Every row gives one point. To make a cloud, some directions were put in groups of two or more. Within a group, all points are equally far from the middle, so they leave a hole (a ring in 2 directions, a hollow ball in 3). The other directions are filled evenly. Then the cloud was stretched, turned, moved and blurred a little. Count the holes, and give their numbers of directions, smallest first.

Cloud, 13 rows:
[[-13 -53]
 [ -8  41]
 [-16 -52]
 [-52 -19]
 [ 41 -15]
 [ 12  39]
 [-41  25]
 [ 42  -3]
 [-53 -17]
 [ 11  39]
 [ 31  25]
 [ -5 -53]
 [-17 -52]]
Holes: 1 (2)

Cloud, 20 rows:
[[ 39 -60   6]
 [-17  58 -18]
 [  4  24  47]
 [-10   0 -24]
 [-24 -22  -3]
 [-22  45 -55]
 [ 46  22 -48]
 [ 35  -9  30]
 [-50  29   1]
 [ 44 -25   8]
 [-46  -6 -20]
 [ 34  16  18]
 [ -2  17 -69]
 [  0  17 -67]
 [ 25  30 -47]
 [  4  48  21]
 [ 39 -71   8]
 [-21  14 -39]
 [ 32 -36 -16]
 [ -1  22 -76]]
Holes: 0

Cloud, 29 rows:
[[ 11  33 -62 -10]
 [ 38  19 -16  60]
 [ -7   4 -11  58]
 [ 15  17  -2  62]
 [-53  34 -10 -25]
 [ 76  32 -25  30]
 [ 43   5 -27  59]
 [ 16  64  -3   6]
 [ 62  46 -18  31]
 [-20 -19 -24 -26]
 [ 49  10  29  13]
 [-35 -13 -14  33]
 [  0  24 -37  52]
 [ 41  26 -31 -35]
 [  0 -36   0 -12]
 [ 80  29 -29  28]
 [ -1  -4 -10 -42]
 [-23 -31 -10  20]
 [ 16  45 -21  51]
 [ 26  -6  -7  60]
 [ -8  23 -25  55]
 [ 57  35 -29  45]
 [ 28  52 -50  22]
 [ 10  30 -56 -24]
 [-51  32  16  21]
 [-19  57 -40  -1]
 [-61  27   6 -12]
 [ 41  23 -13 -36]
 [ 17  41 -57 -14]]
Holes: 1 (4)

Cloud:
[[-41  62 -30 -41 -35  -8]
 [-56  -5  -5  35  20   4]
 [ 34 -28   9  34  43  20]
 [-10 -26 -62  48  26  43]
 [-40 -44  -7  80 -19  24]
 [-27 -35 -26  11 -37  52]
 [  9 -32 -92  31   3  48]
 [-12 -22 -11  25  23  -2]
 [ 67  -3 -14  25  39  10]
 [ -8  12  60  41  48  22]
 [-71  34  27  20   2  -3]
 [-51  45 -27  -1  30  43]
 [-14  43  17 -26 -61  31]
 [  7  -3 -55 -38  28   2]
 [-49  19  39  28 -20  13]
 [ 35 -33  -7  81 -16  69]
 [-39   6  -7  34   8  23]
 [ 26  15   6 -11 -37  25]
 [-41 -13   2  49  -6  60]
 [  2   6 -58  51 -29  36]
 [-28  -2  11  18  27  -5]
 [ 26   1   1  68  -2  38]
 [ 13   6 -50 -42  23  28]
 [ 17  29  10  55 -26  19]
 [ -1  36  20 -29 -21 -19]
 [ 27  54 -10   2  15  -3]
 [ 42  -7  22  39  22 -43]
 [ -6 -65 -54  54 -21  75]
 [  2 -28 -36  15  25 -20]
 [ 56  10 -21 -22   5   9]
 [-75  53  17   9   3 -32]
 [ 44  -4 -13  41  18 -20]
 [ 13  26  13 -20 -48 -29]
 [ 10 -17 -47  -1 -61  46]
 [  7 -29  25  65 -30  -9]
 [ 14   0  -5  -9 -41  12]
 [ -5 -32   7  73  45  17]
 [  1   9  13  24 -50  41]
 [-47  38  52 -16  36   3]
 [ 24  20  24  -4  16  -8]
 [-10  -7  50   9 -28   1]
 [-27  36  95  -9 -21 -31]
 [-62  27 -13 -58 -36  32]
 [  7  14   8  30 -10  33]
 [-21  67  -6   5  16  14]
 [-29  -2   8   3 -45  31]
 [ 24 -30  34  29 -22 -19]
 [  4 -21  21   3 -55  20]
 [-13 -10 -20  26   9  34]
 [-12  22 -20 -36  -5 -37]
 [-38  32 -37  -5  25  26]
 [-12 -16 -51  24  32 -16]
 [ -3 -13   9  -5   1  16]
 [-11  53  31 -33 -51  15]]
Holes: 0
